Each row is a point. The points of each table are mixes of a few directions, plus a little noise. Count the directions of each table, and those that both share. Where both have some left over, give the other angles between the two spaces (their principal angles), to ten degrees, smallest first.

First (4 x 3)
[[ 41  -8  41]
 [-33   6 -33]
 [ 34  -7  36]
 [-42   7 -42]]
Second (6 x 3)
[[ 80 -14  80]
 [-10   2 -10]
 [-16   4 -16]
 [-36   6 -36]
 [ -2   1  -1]
 [-15   3 -15]]
Directions: first 1, second 1, shared 1

First (6 x 6)
[[ 50 -29 -29  26 -41  41]
 [-48 -45   6 -43  54 -29]
 [ -4  66  17  10 -23  17]
 [ 18  15  -6  12 -29  34]
 [ 25 -28 -11  18   9 -40]
 [-41  21  21 -23  29 -23]]
Second (8 x 6)
[[ -6  41 -39  81  34   3]
 [ 38  22   9  -4 -33  17]
 [ 36 -11 -23   1  20  44]
 [-54 -10  13 -13   8 -40]
 [ 11 -59 -17 -31  37  26]
 [  4  18  26   2 -47 -33]
 [  0  17  -8  40  -7 -21]
 [-27 -17  37 -74 -11   7]]
Directions: first 3, second 4, shared 2; angles 40

First (8 x 11)
[[-33 -23  16 -46   3 -21  -1 -39  12  12  -2]
 [ -1  -1 -10  25   2 -15   8  20   5  35 -18]
 [ 75   9   0  71  30  -2 -10  24 -39   6  10]
 [-19   5   4  -2 -26  11  -4 -16  12 -24  -1]
 [ 13  28 -29  45  17  40  -5  43 -16 -29   7]
 [-10   8 -11 -50   2  19  11  18   7 -15  10]
 [-80 -27   9 -64   7  -8  -4 -51  25   2  -6]
 [ 56   3  21  20 -32 -24   5  -2  -6  11  -1]]
Second (8 x 11)
[[  2  -1   0   0   0  -1   0   0   1   0  -2]
 [-90  60  34 -51  21  67  57  -9 -25 -20 121]
 [ 34 -22 -14  19  -8 -25 -22   3   9   8 -44]
 [  5  -3  -2   3   0  -4  -4   0   2   1  -7]
 [ 35 -23 -13  20  -8 -26 -22   4  10   8 -47]
 [  3  -3  -2   2   0  -3  -1  -1   2   1  -4]
 [ 34 -23 -12  20  -8 -26 -20   4   9   7 -46]
 [-23  14   8 -13   4  17  15  -2  -7  -6  31]]
Directions: first 5, second 1, shared 0; angles 50

First (10 x 14)
[[-17 -13  27 -21  -4 -27 -21  14  26  29 -30   5  -3  35]
 [ 26   9 -26 -22   3  -7  10 -12 -63  -7  -8  14  26 -44]
 [ -1  46  21 -29  23 -14  41  19 -49  19 -40  29  30 -35]
 [  0  22   5   9   0  31  37 -17  11 -59  29   7 -34 -41]
 [ -9 -13  -3 -24  -2  -9 -37  18  25   2  -3  -1  20   6]
 [  6  -1   5  61 -14  14  16 -21   7  -1  27 -21 -32  34]
 [  1   3 -27  24  25  23  15  11 -18  32   5 -13  21   0]
 [  4   3   4 -22 -21  -6 -26  -2  19 -51  17   7   4 -24]
 [-16 -49   5  21   5   1   3 -18  31  51 -17 -15 -60  65]
 [  6  -6 -11   3 -15  -4 -38   8  11 -14  20 -11  27   4]]
Second (11 x 14)
[[ -12    1   -8   -7   20    6    9   -4   10   17   -1    5    8    1]
 [ -17    3  -15   10   29  -24  -16   27    6   23    5  -13   15   29]
 [ -15    1   -9  -10   25    9   13   -7   14   21   -3    7   10    0]
 [ -15    2  -13    7   25  -17  -11   20    6   20    4  -10   13   22]
 [  73   -6   51   24 -121   -3  -24  -11  -53 -100    2   -9  -52  -35]
 [  31   -4   25  -13  -51   34   21  -39  -12  -41   -7   19  -26  -44]
 [ -20    3  -17    9   32  -24  -15   27    7   26    5  -13   17   30]
 [  25   -2   17   13  -42   -9  -15    4  -21  -35    3   -9  -17   -5]
 [ -20    1  -14   -6   34   -1    5    5   14   28    0    2   15   11]
 [  -5    1   -5    5    7  -10   -8   11    0    6    2   -6    4   11]
 [ -24    0  -13  -31   41   38   41  -33   29   35   -9   27   13  -19]]
Directions: first 6, second 2, shared 0; angles 30, 40

First (8 x 20)
[[ -22   22  -68  -58  -14   95    0   19  -39   29   21   15   -3   21
     4    8  -17  -15   17  -12]
 [  -5  -55   34   82   -1  -14   48   18  -28   34   -6   26   13   28
   -18   19    7   -9  -24   39]
 [   7    9  -10   -1   11   10   20   24  -23   27    7   28   -2    3
     6  -17    1   -2    8   21]
 [ -31  -38  -18   38  -11   43   32   10  -30   28    3   16    4   29
   -27   16    4  -16  -20   24]
 [ -15  -40   29   53   -6  -31    1  -26   25  -24  -14  -23    4    1
   -27   13   14    0  -30    7]
 [  17   18   25   20   33  -85  -14  -20   51  -42  -14  -11  -14  -49
   -11  -63   33   24   -8   23]
 [  38    3   61  -20  -19  -45  -37  -20   26  -27  -11  -36   16    1
    41   58  -29    5   16  -60]
 [  14   81  -50 -113    6   28  -52   -6   19  -25   13  -14  -17  -33
    32  -33  -13   10   41  -42]]
Second (10 x 20)
[[   3  -20   -1   20    2   -1   28   16  -32   31   -4    2   17   11
     5   -5  -10   21    4    5]
 [   4    6   28    8   -8   21   -7    6   12   -8   19   48  -18   20
     0   51   16  -70  -10   20]
 [ -22  -29   -7   -7  -13    0   14   36  -27   16   -1  -16   -8    9
    28    4   -6   30  -15   47]
 [ -45  -53  -22    8  -30   23    4  -10  -12   -1  -12  -56   11   18
   -11   21  -11   32  -26   -1]
 [  29  120  -20 -103   36  -54 -101  -64  113 -109    3  -32  -41  -92
     0  -84   33    6   28  -49]
 [   4  -23   22   27   -3   -3   25   25  -21   26    3   25    2   19
    10   23    0  -10   -8   28]
 [  27   74  -33  -30   19   66  -11  -19   -1   12   28   70    1    2
   -28   -7    1  -71   43  -61]
 [   5  -14   16   30    0  -14    5  -19    8   -5   -8   -6   12    5
   -16    9    1   -3   -4  -20]
 [  -1  -14  -13    7    0   14   26   19  -35   35   -1    5   13   12
     4   -6  -14   20    5    5]
 [  -1  -46   29   41   -1  -53   20    9   -9    7  -19  -32   13    0
    11   -5   -4   47  -18   25]]
Directions: first 4, second 5, shared 3; angles 80
